Each row is a point. The ring and each string are closed loops that go straight from each point to the next, and from the last back to the first. Before rounding, they use only three directions, however many columns there are. How many times does the string pass through the ring? Passing back the other way cancels.
(in the rows, 128 means zero)

Ring (10 x 4):
[[131 188  95 126]
 [117 194 100 137]
 [102 183 109 158]
 [ 98 163 112 174]
 [106 137 103 186]
 [117 121  93 187]
 [138 111  85 172]
 [152 118  88 150]
 [156 135  93 132]
 [151 158  95 122]]
String (19 x 4):
[[119 138 104 168]
 [122 139  82 175]
 [117 112  58 209]
 [117 101  80 206]
 [115 108 108 191]
 [113 118 119 182]
 [119 141 109 165]
 [119 150  85 170]
 [ 99 158  79 191]
 [ 80 173 106 192]
 [ 90 173 137 165]
 [105 166 136 153]
 [113 163 113 155]
 [122 157  99 156]
 [109 170  88 168]
 [ 88 176 103 182]
 [ 82 159 132 186]
 [ 86 140 133 193]
 [111 136 126 170]]
Times through: 3
String (12 x 4):
[[ 80 177 127 180]
 [ 94 178 146 153]
 [119 163 117 147]
 [122 175  76 154]
 [125 204  64 138]
 [130 219  76 117]
 [124 190 121 121]
 [124 159 116 144]
 [115 168 123 145]
 [115 166  88 162]
 [114 163  83 169]
 [ 89 172  91 189]]
Times through: 2

Ring (8 x 9):
[[118 125 128 151 123 179 109 119 159]
 [145 156 106 144 121 205 106 112 135]
 [142 172 101 131 123 193 123 114 124]
 [105 161 120 117 131 140 155 127 135]
 [ 80 142 137 115 134 109 168 136 149]
 [ 55 110 161 121 136  81 171 146 171]
 [ 63  92 165 139 132 102 147 142 182]
 [ 87 101 151 147 127 138 127 131 176]]
String (21 x 9):
[[ 89 119 149 130 126 117 146 150 150]
 [ 76 117 156 123 128  96 160 156 151]
 [ 57 125 156 110 136  72 184 152 156]
 [ 56 142 141 107 143  85 189 129 163]
 [ 68 146 134 112 141 105 178 122 162]
 [ 85 139 134 123 134 124 158 126 157]
 [ 78 140 135 120 136 116 164 126 159]
 [ 53 138 142 109 144  85 188 126 169]
 [ 36 121 161 106 143  55 198 145 172]
 [ 55 109 165 118 134  73 174 157 163]
 [ 53  95 174 123 131  67 169 165 166]
 [ 36  84 181 127 136  59 173 158 185]
 [ 35  81 178 132 138  68 168 145 197]
 [ 59 100 159 135 136 102 154 133 186]
 [ 84 122 141 134 132 130 144 125 168]
 [ 85 107 154 138 126 120 139 145 162]
 [ 67  86 170 141 128 100 143 153 176]
 [ 42  71 182 140 134  77 155 151 196]
 [ 37  82 175 134 138  75 164 140 199]
 [ 48 102 161 129 139  89 166 131 190]
 [ 72 118 149 129 134 110 155 133 169]]
Times through: 2

Ring (9 x 12):
[[154 150 141  68 143  90 152 131 117 165 168 100]
 [138 159 159 108 158  96 143 142 103 151 171  90]
 [111 155 170 170 171 124 122 147  95 125 140  91]
 [109 144 155 196 158 150 105 141 107 111 102 107]
 [122 132 129 193 135 167  96 130 127 107  71 127]
 [139 116 103 158 114 171  99 115 146 117  51 146]
 [147 104  94  97 112 156 119 105 150 141  60 150]
 [150 105 100  57 120 135 136 104 145 158  85 143]
 [158 125 117  38 129 104 153 114 133 172 133 122]]
String (19 x 12):
[[137 115 128  41 148 109 153 114 122 170 126 120]
 [159 130 127   7 140  82 169 117 124 187 163 111]
 [186 158 120  48 114  82 156 127 135 173 176 107]
 [162 151 126 101 124 110 135 129 130 150 142 112]
 [124 139 153 105 162 111 140 134 105 149 142 101]
 [107 156 185 122 190  96 145 149  81 147 176  77]
 [ 97 147 181 143 190 114 134 146  83 136 150  85]
 [110 142 162 151 169 127 124 140  99 131 128  99]
 [ 75 138 186 190 199 140 115 147  79 116 118  90]
 [ 95 146 165 225 169 158  96 146  99  99  96 103]
 [153 150 117 184 111 153  99 132 139 113  93 126]
 [131 131 127 154 135 150 111 126 127 124  89 125]
 [112 116 133 147 149 157 112 122 121 125  75 128]
 [118  95 101 164 123 192  92 108 145 111  17 157]
 [167 109  71 132  81 176  99 102 172 124  34 165]
 [159 125 100 111 107 144 119 114 149 139  85 140]
 [134 114 119  95 136 138 129 115 131 146  91 131]
 [124  91 116  43 147 133 145 103 129 164  84 137]
 [146 127 120  91 130 127 133 119 132 150 110 125]]
Times through: 3

Ring (10 x 14):
[[ 88  99  94 149 128 107 179  57  53 125 141  93 143  83]
 [ 94 109  89 147 132 102 163  64  63 132 132  86 149 108]
 [118 135 101 137 144 106 124 104 106 147 118  92 153 154]
 [140 154 123 127 155 118  99 145 146 157 114 110 153 179]
 [160 169 155 114 162 138  85 189 185 165 118 142 147 189]
 [162 165 175 109 160 150  96 202 193 162 130 165 140 171]
 [154 153 178 111 155 155 116 191 178 154 141 173 135 143]
 [130 125 165 122 145 152 155 149 134 137 153 163 129  92]
 [108 103 140 134 136 140 181 104  90 124 157 140 129  62]
 [ 97  96 122 141 132 129 189  80  69 121 155 123 132  57]]
String (21 x 14):
[[156 127 200 113 167 186 143 193 173 131 159 186 113  66]
 [136 122 160 125 157 157 147 149 136 131 147 148 125  81]
 [121 128 143 127 138 133 151 130 119 142 145 144 139 115]
 [118 104 144 134 150 150 170 115 103 120 152 133 124  53]
 [103  86 128 143 146 144 190  83  73 109 156 117 122  24]
 [101  78 114 150 152 142 190  68  61 102 151  97 121  11]
 [ 79  76  85 158 133 113 201  31  27 107 147  77 134  32]
 [ 90  76  83 159 150 121 186  39  39 103 138  63 130  26]
 [112 108 110 143 150 126 155  90  87 125 134  95 137  83]
 [106 133 111 133 125 103 146 101  96 151 133 119 155 153]
 [ 84 124  81 144 110  79 162  59  57 149 130  95 164 156]
 [111 132 118 132 130 111 146 108 102 148 135 122 151 143]
 [105  92 107 148 152 131 171  74  71 113 140  89 130  48]
 [ 85  70  96 157 142 128 204  39  33 100 151  82 125   7]
 [ 79  88 106 147 117 114 206  52  40 120 158 115 137  55]
 [ 99 123 126 131 115 111 171  99  87 146 149 142 149 126]
 [124 118 143 130 149 142 153 127 117 132 145 135 132  88]
 [138 109 168 127 165 171 157 148 134 119 154 149 115  44]
 [129 132 147 125 145 138 140 141 131 143 141 143 138 119]
 [130 148 160 116 131 132 137 159 144 158 145 170 145 155]
 [142 147 180 111 141 151 135 180 162 154 151 185 136 136]]
Times through: 0
String (24 x 14):
[[140 149 150 120 149 135 118 161 153 154 132 145 143 153]
 [153 140 166 119 168 159 117 176 167 142 136 148 129 115]
 [172 155 207 103 169 181 110 226 208 151 147 195 123 125]
 [140 153 181 108 135 145 133 183 165 160 151 191 140 153]
 [120 144 140 122 127 119 140 136 125 157 140 151 150 159]
 [129 128 144 127 148 139 142 137 127 139 140 137 136 111]
 [143 106 188 122 168 187 164 164 144 115 164 170 107  23]
 [137 120 183 118 151 169 160 164 144 131 162 178 120  68]
 [125 144 156 118 127 129 144 151 135 156 147 169 145 149]
 [135 135 155 122 149 144 136 152 141 143 141 149 135 118]
 [154 137 175 117 168 166 123 181 169 139 141 158 125 103]
 [180 169 203 101 174 175  89 236 223 159 136 188 129 155]
 [167 182 179 102 156 144  81 219 209 175 126 176 148 209]
 [144 171 150 113 140 121  99 176 169 173 124 153 157 210]
 [171 190 156 107 163 130  58 211 209 180 107 144 157 237]
 [171 176 144 116 178 136  59 195 198 166 102 117 150 205]
 [132 165 123 122 135 104 102 146 144 171 117 126 163 213]
 [125 142 129 127 140 119 128 131 126 152 130 128 149 155]
 [144 137 129 131 171 138 108 143 144 140 118 103 138 129]
 [149 159 120 127 168 122  82 153 158 157 104  97 152 184]
 [135 172 121 121 136 100  93 150 150 176 112 124 167 229]
 [133 160 132 121 138 113 109 149 145 166 122 133 157 195]
 [146 145 145 123 162 141 110 160 156 148 126 129 140 142]
 [146 146 150 121 160 142 112 164 158 149 129 137 139 142]]
Times through: 4
